Each row is a point. The points of each table are mixes of a few directions, plus a little noise. Count the directions of each table, and those that both share. Where both have some left over, give the other angles between the two spaces (their principal angles), to ten degrees, smallest first.
In the rows, zero is written as 128.

First (6 x 3):
[[175 129 131]
 [ 72 127 124]
 [132 127 129]
 [ 98 127 126]
 [202 130 134]
 [ 90 128 125]]
Second (5 x 3):
[[154 110 157]
 [121 132 121]
 [133 124 133]
 [ 76 164  71]
 [155 109 158]]
Directions: first 1, second 1, shared 0; angles 50

First (7 x 4):
[[102  63 125 167]
 [104  66 125 165]
 [149 183 131  95]
 [134 143 129 119]
 [124 117 127 134]
 [142 163 130 108]
 [141 161 130 108]]
Second (6 x 4):
[[121 145 129 143]
 [102 178 143 146]
 [152 116 144  80]
 [129 149 116 182]
 [148  93 132  76]
 [118  88 103 137]]
Directions: first 1, second 3, shared 0; angles 30

First (9 x 6):
[[146 143  94 109 137 139]
 [159 152 106 100 133 142]
 [129 130 116 125 132 130]
 [ 82  91 197 173 110 102]
 [123 126 101 131 137 131]
 [158 146 153 103 118 134]
 [128 130 110 127 134 131]
 [ 89  94 218 168 103 102]
 [139 141  58 114 149 142]]
Second (6 x 6):
[[177 159 161  87 114 139]
 [123 129  90 130 139 132]
 [117 115 190 142 110 114]
 [ 91 106  70 157 148 124]
 [120 118 182 138 111 117]
 [138 140  73 114 143 139]]
Directions: first 2, second 2, shared 2

First (6 x 6):
[[114  91 109 116  89 100]
 [125 144  98 149 127 147]
 [145 159 162 130 169 149]
 [130 159 113 152 146 159]
 [111  77 106 112  76  88]
 [145 137 180 111 163 128]]
Second (7 x 6):
[[160 175 137 148 135 179]
 [ 89 110  94 131 137 104]
 [190 136 133 175 147 153]
 [147 148 160 125 150 143]
 [129 134 139 105  88 138]
 [ 90  96 116 109 126  88]
 [ 90  96 117 104 114  90]]
Directions: first 2, second 4, shared 2

First (7 x 8):
[[119 138 164 133 126 109 131 126]
 [ 99 125  80 115  97 148 128 137]
 [118  85 126 130 152 101 170 137]
 [207  94  65 133 191 169 119 120]
 [117 131 145 129 121 115 134 129]
 [105 149 114 120  90 142 112 130]
 [132 172 203 139 118 112 102 116]]
Second (7 x 8):
[[110 103 175 168 146 130 132  75]
 [132  97 131 105 143 130 131 122]
 [151 109 138 111 123 177 102 152]
 [115 114  86 105 126 151  94 172]
 [121 193 115 134 137  95 178 113]
 [146  87 116 105 107 121 100 152]
 [121 191 134 166 116  94 160 110]]
Directions: first 3, second 5, shared 0; angles 40, 40, 60

First (7 x 9):
[[115 116  87  90 111 136 159 132 131]
 [116 149 139 116 131 124 129 149 154]
 [130  87  68 103 105 142 160 102  94]
 [105 184 179 121 146 114 114 177 191]
 [118 157 159 130 139 120 117 151 158]
 [155 106 139 171 135 128 106  94  86]
 [155  97 126 165 129 130 113  89  80]]
Second (7 x 9):
[[109 145 105 101 102 124 102 114 100]
 [112 174 125 144 168  94 142  86 184]
 [124 120 151 140 117 107 104 109  75]
 [115  97 133 102 114 124 168 156 116]
 [128 124  55  93 114 110 118 128 161]
 [146 124 174 149 125 185 121 156 100]
 [161 113 154 168 157 152 141 148 160]]
Directions: first 2, second 5, shared 1; angles 50

First (10 x 11):
[[ 93  73  78 125 146 169 162 130 187 128  97]
 [127 131 129 130 128 132 127 132 128 128 128]
 [ 83 184 129 123 112 184 130 205 141 111 123]
 [171 136 159 135 124  72 104  86  85 139 148]
 [108 156 128 125 120 155 128 162 131 120 125]
 [197 141 178 137 122  43  90  68  58 142 161]
 [113 101 103 127 136 148 143 132 156 127 112]
 [ 96 135 113 122 126 169 140 164 152 118 115]
 [146 106 128 129 135 106 127  99 124 136 128]
 [145 120 138 131 129 103 121 106 112 133 134]]
Second (8 x 11):
[[100 164 140 122 138 166 148 123 136 134 106]
 [129 118 117 128 129 113 159 125 147 161 103]
 [144  93  91 141 139 139  92 124 147 109 139]
 [148 117  77 157 121  74  70 187 133 144 124]
 [ 33 132 177  89 126 170 181 134 101  81 139]
 [163 123 140 139 142 103  84  78  99 124 146]
 [172 167 146 136 117 129 110 124 116 133 141]
 [138 107 134 116 111 134 181 127 146 139 129]]
Directions: first 2, second 6, shared 2

First (8 x 12):
[[135 126 129 130 126 122 132 126 134 133 125 117]
 [101 138  79 110 183 168  99 146  60 100 120 211]
 [157 120 148 141 104  89 151 117 175 159 117  67]
 [125 131 104 123 153 135 119 137 106 125 116 152]
 [147 123 138 135 116 104 144 123 156 149 121  89]
 [ 89 138 104 110 159 180  97 140  68  87 145 210]
 [131 124 163 135  90 122 139 119 160 131 146  96]
 [141 122 157 138  96 108 144 118 167 142 134  83]]
Second (8 x 12):
[[135 126 127 139 127 118 132 135 139 129 123 113]
 [103 131 121 105 134 157 118 108  91 127 129 168]
 [114 129  99 146 134 123 124 129 112 124 104 127]
 [ 95 132 113 106 135 161 116 102  81 125 124 176]
 [118 130 132 111 128 147 122 116 110 129 135 151]
 [204 121 187 146 106  73 156 169 233 140 164  40]
 [162 123 142 149 118  94 140 153 179 131 133  78]
 [ 92 131 100 118 138 153 113 108  79 123 110 169]]
Directions: first 2, second 2, shared 0; angles 30, 50

First (11 x 14):
[[193 130 123 107 120 118 102 105  81 155 147 101 176 150]
 [134 109 154 178 147  98 111 113 172 124 137 106  77 117]
 [122 152 149 122 107 185 138 120  65 126 134 148 139 181]
 [186 112 138 146 139  88  93 101 132 148 148  87 130 127]
 [ 88 128  87  92 129 121 154 164 158 118 103 151 146  86]
 [117 131 130 129 127 136 134 132 129 123 125 135 123 130]
 [ 55 144 126 122 119 174 168 156 132 101 106 174 108 131]
 [ 51 123 139 161 140 137 158 152 190  95 106 158  62 102]
 [169 123 124 122 130 108 108 114 117 145 140 105 150 129]
 [101 133  92  88 124 130 149 156 136 123 109 149 156 102]
 [192 124 146 140 127 114  95  94  96 150 154  93 142 154]]
Second (11 x 14):
[[ 66 119 121 146 143 118 152 155 195 103 106 149  81  86]
 [ 87 123 126 141 137 121 143 144 171 109 113 142  99 102]
 [168 134 131 116 116 135 111 111  84 144 142 114 159 156]
 [ 81 121 124 141 138 120 146 148 178 108 110 144  91  98]
 [172 136 132 114 118 136 114 107  79 147 144 113 160 157]
 [144 133 129 124 124 131 121 122 110 134 135 121 140 138]
 [150 131 129 121 124 131 121 118 103 136 137 122 144 142]
 [119 128 127 129 131 127 133 134 140 123 125 131 123 121]
 [231 143 140  97 103 144  90  82  16 170 166  94 204 196]
 [ 57 117 123 148 146 116 155 159 205 100 102 154  74  81]
 [130 129 130 127 129 129 127 125 124 129 130 127 132 131]]
Directions: first 3, second 1, shared 1

First (10 x 18):
[[128  88 129 187  82 188  93 131 110 134 112 130  87 147 110 117  90 171]
 [128 124 127 131 125 133 127 127 127 128 127 129 126 129 127 127 125 131]
 [128  97 128 174  92 176  99 131 114 134 116 129  95 141 113 120  97 163]
 [128 135 127 117 136 117 136 127 131 127 131 127 135 125 133 129 135 120]
 [129 148 129  98 152  95 146 126 137 124 135 127 151 119 137 135 148 105]
 [129 114 128 149 111 151 115 129 120 133 122 129 113 135 123 124 113 144]
 [128 182 128  45 195  43 179 123 153 118 149 126 188 102 154 145 183  66]
 [126 184 129  44 193  41 179 123 153 117 148 126 188 101 154 145 183  64]
 [129  91 126 182  85 184  93 131 111 135 115 130  90 146 110 116  92 170]
 [129 111 128 153 109 154 112 131 122 131 121 129 111 137 120 123 112 146]]
Second (9 x 18):
[[ 82  96 143 114 134 115 128 142 111  93 154 145 138  62 120 202 150 113]
 [134 152 126 103 148 103 145 122 139 132 129 123 146 132 135 120 141 112]
 [ 57  69 150 122 120 127 117 150  96  77 161 154 131  38 112 235 149 118]
 [155 154 119 126 134 125 135 121 141 147 116 118 130 160 135  87 121 130]
 [137 148 126 110 141 112 141 125 136 131 127 123 140 135 136 119 135 116]
 [121  95 131 166  98 168 103 133 113 127 122 133 102 129 113 134 106 155]
 [128  88 127 188  81 191  91 131 110 135 112 129  86 147 110 118  89 172]
 [167 165 117 119 141 118 142 117 148 153 115 114 134 172 139  72 123 123]
 [173 190 112 101 160  97 155 112 158 157 111 110 148 176 146  64 136 112]]
Directions: first 1, second 2, shared 1
